Each row is a point. The ring and each string are closed loops that go straight from each point to the next, and from the last back to the first. Before rounding, they use only three directions, however many columns there are. Count how often each string passes through the ring. Passing back the other way cancels.
(in the rows, 100 means zero)

Ring (6 x 4)
array([[185,  89, 100,  76],
       [136, 145, 107,  73],
       [ 71, 124, 129,  81],
       [ 54,  57, 132,  86],
       [ 88,  12, 116,  83],
       [168,  32, 102,  79]])
String (13 x 4)
array([[122, 106, 109,  75],
       [143, 134, 150,  94],
       [149, 168, 130,  83],
       [138, 192,  85,  59],
       [114, 146,  62,  50],
       [109, 129,  76,  58],
       [100, 165,  78,  56],
       [105, 172, 128,  79],
       [114, 138, 148,  91],
       [115, 111, 130,  85],
       [106, 118,  92,  66],
       [104, 139,  71,  54],
       [115, 126,  88,  64]])
Times through: 0

Ring (10 x 9)
array([[161, 101,  93,  90, 100,  86, 105,  88,  92],
       [151, 129,  95,  91,  96,  86,  99,  91,  92],
       [121, 150,  98,  93,  94,  88,  92,  94,  92],
       [ 91, 150,  98,  96,  94,  91,  89,  96,  93],
       [ 61, 130,  96, 100,  97,  95,  90,  96,  93],
       [ 52,  98,  92, 102, 102,  98,  94,  94,  93],
       [ 64,  66,  90, 101, 106,  98, 100,  91,  93],
       [ 94,  47,  91,  98, 108,  96, 107,  87,  93],
       [132,  50,  92,  94, 107,  92, 110,  86,  92],
       [156,  74,  92,  92, 103,  88, 109,  86,  92]])
String (16 x 9)
array([[185, 116, 122,  84,  96,  79, 106,  86,  92],
       [195, 112,  81,  89,  98,  84, 106,  88,  92],
       [183, 103,  86,  89,  99,  85, 106,  87,  92],
       [188,  95, 119,  84,  98,  80, 110,  84,  92],
       [153,  93, 117,  88,  99,  84, 107,  86,  92],
       [126,  95, 117,  91,  99,  87, 104,  88,  92],
       [120,  98,  81,  96, 101,  93, 100,  91,  92],
       [149,  99,  53,  97, 102,  94, 101,  91,  92],
       [128, 100,  89,  94, 100,  91, 101,  90,  92],
       [123, 101,  96,  94, 100,  90, 101,  90,  92],
       [136, 107,  80,  95, 100,  91, 100,  91,  92],
       [161, 118,  71,  93,  99,  89, 100,  91,  92],
       [183, 129,  88,  88,  96,  84, 102,  90,  92],
       [175, 126, 116,  86,  95,  80, 103,  88,  92],
       [148, 114, 121,  88,  97,  83, 103,  88,  92],
       [151, 112, 125,  87,  97,  82, 104,  87,  92]])
Times through: 1

Ring (9 x 12)
array([[152,  84,  91, 114, 132, 141, 114,  90, 105,  92, 102,  97],
       [137, 120,  94, 127, 127, 139, 109,  83, 100,  95, 100,  87],
       [ 91, 141, 100, 135, 103, 119, 100,  66,  92, 107, 106,  83],
       [ 50, 129,  97, 134,  79,  96,  95,  55,  86, 118, 117,  85],
       [ 30, 100,  89, 126,  67,  80,  96,  51,  84, 124, 128,  91],
       [ 31,  65,  84, 116,  65,  75,  99,  55,  87, 124, 133,  99],
       [ 61,  28,  86, 102,  75,  85, 105,  66,  95, 118, 131, 111],
       [107,  21,  92,  96,  97, 108, 111,  80, 103, 108, 120, 116],
       [137,  39,  93, 100, 116, 127, 114,  88, 106,  99, 110, 111]])
String (7 x 12)
array([[ 58,  71,  59, 121,  90,  87, 107,  66,  88, 113, 133,  85],
       [ 37,  82,  34, 131,  90,  75, 108,  63,  82, 115, 143,  69],
       [ 47, 103,  36, 137,  97,  84, 107,  64,  82, 111, 137,  64],
       [ 69,  92, 101, 119,  83, 100, 100,  62,  92, 115, 117,  99],
       [ 31, 101, 140, 117,  49,  86,  87,  44,  89, 130, 114, 115],
       [ 23,  79, 139, 110,  41,  78,  87,  43,  90, 134, 119, 121],
       [ 64,  70, 118, 109,  71,  96,  97,  60,  95, 120, 116, 114]])
Times through: 0
String (21 x 12)
array([[164,  68,  63, 114, 147, 142, 121,  99, 105,  86, 109,  88],
       [136,  84,  45, 124, 140, 128, 120,  92,  98,  90, 118,  74],
       [111,  83,  83, 118, 112, 119, 109,  79,  98, 102, 114,  93],
       [126,  80, 139, 105,  98, 132, 102,  75, 106, 106,  96, 121],
       [164,  90, 142, 106, 120, 154, 106,  86, 111,  96,  85, 119],
       [188, 105,  89, 120, 155, 162, 118, 101, 108,  82,  92,  89],
       [160, 102,  58, 127, 151, 144, 120,  97, 101,  85, 107,  75],
       [157,  97,  59, 125, 149, 142, 119,  96, 101,  86, 108,  77],
       [187,  93,  67, 120, 162, 158, 122, 105, 107,  79,  99,  82],
       [182,  72, 134, 100, 130, 159, 111,  94, 115,  91,  86, 121],
       [195,  63,  91, 105, 152, 160, 121, 105, 113,  82,  95, 103],
       [154,  70,  38, 120, 151, 134, 124, 100, 101,  85, 117,  75],
       [121,  69,  75, 114, 118, 121, 113,  84, 100,  99, 115,  93],
       [106,  67, 115, 106,  94, 117, 104,  73, 101, 109, 108, 113],
       [132,  38, 148,  89,  92, 130, 104,  78, 111, 108,  98, 138],
       [155,  21, 121,  87, 112, 136, 113,  91, 113,  99, 102, 130],
       [159,  28,  61, 101, 139, 133, 123, 100, 108,  89, 115,  99],
       [125,  63,  43, 118, 132, 119, 120,  91,  98,  94, 123,  80],
       [115,  67,  71, 115, 117, 118, 113,  83,  99, 100, 117,  92],
       [125,  67,  65, 115, 124, 122, 116,  87,  99,  97, 117,  89],
       [147,  67,  45, 118, 144, 131, 122,  97, 101,  88, 117,  79]])
Times through: 2

Ring (8 x 14)
array([[159, 106,  80,  96,  84,  96, 128, 104, 113,  97, 118,  99, 129,
         99],
       [158, 158,  76,  81,  74, 107, 125, 103,  89, 108, 120, 101, 144,
        108],
       [132, 186,  64,  67,  62, 109, 112,  95,  76, 121, 109, 108, 140,
        116],
       [ 99, 183,  56,  59,  56, 105,  97,  89,  76, 128,  92, 116, 123,
        122],
       [ 79, 139,  90,  56,  69,  96,  88,  97,  92, 112,  75, 121,  92,
        120],
       [ 89,  89, 128,  63,  89,  90,  92, 110, 113,  88,  74, 118,  74,
        113],
       [110,  67, 128,  78,  96,  87, 104, 113, 124,  81,  84, 112,  80,
        105],
       [138,  73,  99,  94,  91,  89, 119, 108, 125,  88, 103, 104, 104,
         99]])
String (15 x 14)
array([[ 95,  83,  69,  86,  76,  83, 100,  93, 121, 106,  84, 114,  91,
        107],
       [100,  46,  84,  95,  87,  77, 104,  98, 137,  94,  83, 112,  80,
        100],
       [127,  23, 165,  86, 115,  83, 111, 127, 142,  58,  87, 108,  67,
         97],
       [137,  58, 170,  76, 112,  92, 113, 130, 126,  61,  93, 107,  81,
        101],
       [127,  96, 117,  77,  90,  94, 111, 112, 113,  88,  96, 108, 100,
        106],
       [115, 109,  57,  88,  71,  90, 109,  91, 111, 112,  97, 109, 112,
        106],
       [105,  69,  55,  98,  76,  80, 107,  90, 129, 106,  91, 110,  96,
        101],
       [102,  31, 154,  78, 107,  81, 100, 120, 138,  67,  75, 114,  59,
        102],
       [ 87,  63, 112,  76,  89,  82,  94, 105, 126,  90,  74, 117,  70,
        108],
       [ 85,  95,  75,  77,  74,  86,  94,  93, 114, 108,  79, 117,  87,
        111],
       [105, 116,  88,  73,  76,  94, 101, 100, 105, 105,  89, 113, 100,
        111],
       [105,  98, 169,  53, 100,  98,  96, 125, 106,  74,  78, 117,  75,
        114],
       [ 82,  77, 195,  44, 107,  93,  85, 130, 112,  65,  62, 123,  50,
        116],
       [ 71,  70, 143,  59,  93,  86,  84, 113, 119,  83,  61, 123,  55,
        114],
       [ 78,  75,  83,  78,  78,  81,  92,  95, 122, 103,  73, 118,  76,
        109]])
Times through: 0

Ring (9 x 14)
array([[ 94, 100, 105, 114,  59,  69,  98,  94, 102, 132,  90, 102, 104,
         81],
       [ 84, 115, 127, 116,  48, 117,  92,  84,  94, 110, 104, 102, 120,
         90],
       [ 80, 119, 129, 106,  62, 153,  89,  80,  80,  88, 115, 100, 132,
        105],
       [ 84, 113, 118,  97,  84, 162,  87,  85,  76,  79, 120,  96, 133,
        115],
       [ 91, 101, 100,  93, 107, 151,  87,  97,  88,  83, 119,  89, 126,
        121],
       [102,  85,  78,  96, 123, 113,  89, 114, 112, 102, 111,  82, 112,
        117],
       [107,  78,  68,  98, 122,  83,  92, 119, 119, 117, 102,  83, 102,
        109],
       [107,  78,  70, 101, 103,  48,  98, 113, 112, 136,  89,  92,  93,
         91],
       [101,  88,  85, 107,  79,  48, 100, 103, 105, 139,  86,  99,  95,
         82]])
String (23 x 14)
array([[ 90, 108, 120, 129,  40,  85,  93,  95, 124, 132,  96,  98, 109,
         80],
       [ 87, 111, 126, 131,  44, 110,  89,  96, 130, 120, 105,  93, 116,
         89],
       [ 76, 129, 152, 132,  18, 139,  88,  78, 108, 107, 110, 102, 129,
         87],
       [ 80, 120, 128,  98,  56, 132,  95,  71,  54,  94, 106, 111, 128,
         95],
       [ 86, 109, 112,  94,  76, 122,  95,  81,  63,  97, 105, 106, 122,
        100],
       [ 78, 121, 130,  94,  65, 155,  92,  71,  52,  81, 114, 108, 134,
        105],
       [ 72, 132, 148, 106,  53, 195,  84,  71,  70,  68, 127, 101, 146,
        114],
       [ 77, 124, 140, 116,  58, 181,  82,  84,  99,  79, 126,  92, 139,
        113],
       [ 75, 127, 144, 113,  53, 184,  83,  78,  89,  76, 125,  96, 141,
        111],
       [ 74, 129, 143, 103,  51, 172,  89,  68,  61,  77, 118, 106, 140,
        105],
       [ 82, 115, 122,  98,  65, 131,  94,  77,  63,  94, 107, 107, 126,
         99],
       [ 90, 105, 110, 109,  73, 115,  91,  94,  99, 107, 106,  96, 117,
         99],
       [ 85, 115, 130, 129,  41, 119,  88,  92, 122, 115, 107,  95, 120,
         90],
       [ 85, 116, 135, 138,  20,  93,  92,  90, 127, 132,  97, 100, 113,
         75],
       [ 91, 104, 108, 107,  55,  69, 100,  86,  82, 129,  88, 109, 106,
         78],
       [ 94,  98,  96,  95,  78,  76, 100,  88,  71, 120,  91, 107, 107,
         88],
       [ 96,  96,  98, 111,  80,  91,  93, 103, 113, 120, 100,  93, 108,
         95],
       [101,  89,  91, 120,  73,  59,  95, 110, 132, 140,  91,  91,  97,
         85],
       [106,  83,  82, 120,  72,  24, 100, 113, 133, 156,  80,  95,  86,
         74],
       [ 99,  91,  92, 115,  78,  72,  94, 107, 122, 131,  95,  92, 101,
         89],
       [ 97,  94,  94, 106,  81,  79,  96, 100, 101, 123,  95,  97, 105,
         91],
       [ 95,  96,  94,  94,  81,  74, 100,  89,  70, 120,  91, 107, 106,
         88],
       [ 93, 101, 105, 111,  52,  54, 101,  89,  89, 138,  84, 109, 100,
         73]])
Times through: 1

Ring (9 x 14)
array([[102,  92,  94,  94,  92,  94,  91,  90, 104,  99,  93, 103, 118,
         76],
       [107, 109, 120,  86, 106, 113,  87, 115,  94, 111,  95,  96, 117,
         94],
       [111, 128, 150,  84, 126, 127,  79, 144,  85, 125, 100,  91, 110,
        121],
       [109, 131, 155,  92, 132, 123,  77, 150,  85, 128, 103,  94, 103,
        130],
       [101, 121, 139, 111, 128, 100,  77, 137,  94, 121, 107, 105,  94,
        127],
       [ 95, 102, 114, 123, 117,  76,  80, 112, 105, 109, 106, 115,  91,
        112],
       [ 93,  80,  88, 126, 104,  57,  86,  84, 115,  96, 103, 121,  96,
         90],
       [ 94,  68,  70, 118,  89,  55,  92,  65, 118,  86,  97, 120, 106,
         69],
       [ 97,  74,  73, 107,  85,  69,  94,  68, 115,  88,  94, 114, 114,
         64]])
String (31 x 14)
array([[ 91,  54,  51, 124,  79,  40,  95,  45, 126,  77,  95, 126, 107,
         55],
       [106,  46,  65, 103,  91,  47,  95,  48, 121,  80,  91, 117, 118,
         57],
       [ 86,  60,  43, 123,  67,  49,  98,  43, 126,  75,  93, 124, 110,
         46],
       [ 82,  85,  63, 126,  75,  67,  94,  70, 118,  88,  98, 120, 103,
         64],
       [ 91,  94,  88, 116,  92,  80,  89,  90, 109,  98,  99, 113, 104,
         82],
       [113,  88, 114,  87, 112,  92,  86, 100, 100, 105,  95, 101, 117,
         92],
       [113,  84, 103,  80, 101,  96,  91,  89, 102,  99,  90,  98, 125,
         77],
       [104,  90,  91,  85,  86, 101,  94,  86, 103,  97,  89,  99, 125,
         67],
       [ 95, 101,  91,  99,  86, 100,  92,  93, 104,  99,  94, 104, 115,
         74],
       [104, 110, 110,  84,  95, 117,  90, 109,  95, 107,  92,  95, 121,
         83],
       [ 91, 113,  98, 106,  88, 105,  89, 105, 101, 105,  97, 104, 109,
         84],
       [ 96, 108, 107, 106, 100,  98,  86, 109, 101, 107,  99, 105, 106,
         94],
       [113, 109, 137,  85, 123, 111,  82, 126,  91, 117,  98,  95, 113,
        111],
       [127, 125, 173,  64, 144, 137,  77, 155,  78, 132,  98,  82, 119,
        132],
       [123, 145, 186,  66, 146, 153,  74, 175,  72, 140, 101,  78, 114,
        144],
       [127, 143, 194,  65, 156, 150,  71, 179,  71, 143, 102,  78, 112,
        152],
       [128, 136, 191,  69, 158, 141,  71, 174,  73, 141, 103,  82, 110,
        152],
       [118, 143, 184,  84, 152, 136,  71, 175,  76, 140, 106,  87, 102,
        153],
       [ 91, 132, 132, 118, 117, 107,  78, 139,  94, 121, 108, 106,  91,
        123],
       [ 87, 117, 109, 125, 104,  91,  83, 117, 103, 110, 106, 113,  92,
        106],
       [ 99, 106, 116, 110, 112,  91,  83, 114, 101, 110, 102, 108, 101,
        105],
       [112, 108, 142,  97, 134,  98,  78, 130,  94, 119, 103, 102, 102,
        124],
       [103, 104, 125, 108, 121,  89,  81, 118, 100, 112, 103, 107, 100,
        112],
       [110, 101, 140, 106, 138,  85,  76, 126,  97, 117, 106, 107,  96,
        128],
       [ 99,  93, 118, 127, 128,  64,  78, 110, 107, 109, 109, 119,  87,
        119],
       [ 82,  87,  81, 145, 100,  50,  85,  85, 118,  95, 108, 129,  84,
         94],
       [ 80,  90,  74, 139,  88,  60,  88,  82, 117,  93, 104, 125,  91,
         82],
       [ 88,  95,  88, 123,  94,  74,  88,  91, 111,  98, 101, 117,  98,
         86],
       [107,  85, 110, 103, 116,  77,  84,  98, 105, 103,  99, 109, 106,
         98],
       [109,  66,  97, 105, 113,  59,  86,  79, 112,  95,  98, 114, 108,
         88],
       [104,  51,  72, 112,  99,  42,  91,  56, 121,  84,  96, 121, 109,
         70]])
Times through: 4
String (32 x 14)
array([[ 96,  81,  99, 128, 115,  54,  82,  91, 113, 100, 106, 122,  91,
        102],
       [110,  83, 116, 104, 124,  72,  82, 101, 105, 105, 101, 110, 104,
        105],
       [101,  91, 106, 109, 110,  79,  85,  99, 106, 103, 100, 110, 104,
         96],
       [ 83,  90,  75, 130,  86,  66,  90,  81, 115,  93, 101, 121,  97,
         78],
       [ 78,  63,  44, 143,  73,  35,  94,  48, 129,  77, 100, 133,  96,
         58],
       [ 96,  51,  58, 121,  88,  38,  93,  48, 125,  79,  96, 125, 107,
         61],
       [104,  57,  75, 106,  96,  53,  92,  60, 118,  85,  94, 117, 113,
         68],
       [108,  79, 102,  97, 108,  77,  87,  89, 106,  99,  96, 107, 113,
         87],
       [ 97,  88,  91, 110,  96,  78,  89,  88, 109,  97,  98, 112, 107,
         82],
       [ 85,  78,  59, 122,  73,  65,  95,  64, 119,  85,  96, 119, 107,
         59],
       [ 88,  72,  54, 114,  68,  66,  98,  55, 119,  81,  92, 117, 114,
         49],
       [109,  74,  86,  85,  90,  85,  94,  73, 108,  91,  89, 103, 126,
         64],
       [116,  85, 110,  76, 105,  99,  90,  94, 100, 102,  90,  96, 126,
         81],
       [104,  97, 109,  98, 106,  93,  87, 103, 101, 105,  97, 104, 111,
         92],
       [ 92, 101,  92, 109,  90,  91,  90,  95, 106, 100,  97, 109, 108,
         81],
       [ 95, 107,  98, 101,  90, 103,  90, 102, 102, 103,  96, 103, 112,
         82],
       [111, 117, 131,  75, 109, 128,  86, 125,  88, 116,  93,  89, 122,
         98],
       [126, 123, 163,  58, 132, 142,  81, 147,  79, 127,  94,  79, 125,
        119],
       [115, 114, 143,  81, 125, 118,  81, 132,  89, 120,  98,  92, 114,
        113],
       [103, 110, 122,  99, 112, 103,  83, 118,  97, 112, 100, 102, 107,
        104],
       [112, 117, 143,  87, 126, 116,  80, 135,  89, 121, 100,  94, 110,
        117],
       [127, 134, 184,  67, 152, 141,  73, 168,  75, 138, 101,  81, 113,
        144],
       [121, 152, 195,  74, 155, 151,  70, 185,  70, 145, 105,  81, 106,
        157],
       [ 92, 135, 133, 114, 115, 113,  79, 141,  93, 122, 106, 104,  94,
        121],
       [ 94, 113, 113, 114, 107,  95,  83, 116, 101, 111, 103, 108,  98,
        104],
       [105, 112, 134, 101, 124, 101,  80, 128,  95, 117, 103, 102, 102,
        117],
       [114, 115, 153,  93, 140, 106,  76, 141,  89, 124, 104,  98, 102,
        132],
       [111, 117, 153, 101, 142, 102,  74, 143,  91, 125, 107, 101,  97,
        136],
       [107, 104, 129, 102, 124,  93,  80, 120,  98, 114, 102, 104, 103,
        113],
       [ 93, 102, 103, 117, 104,  83,  85, 104, 106, 105, 102, 112,  99,
         97],
       [ 82, 101,  88, 135,  96,  70,  86,  96, 112, 100, 105, 121,  90,
         93],
       [ 85,  90,  92, 142, 108,  54,  82,  94, 115, 100, 109, 127,  84,
        102]])
Times through: 3
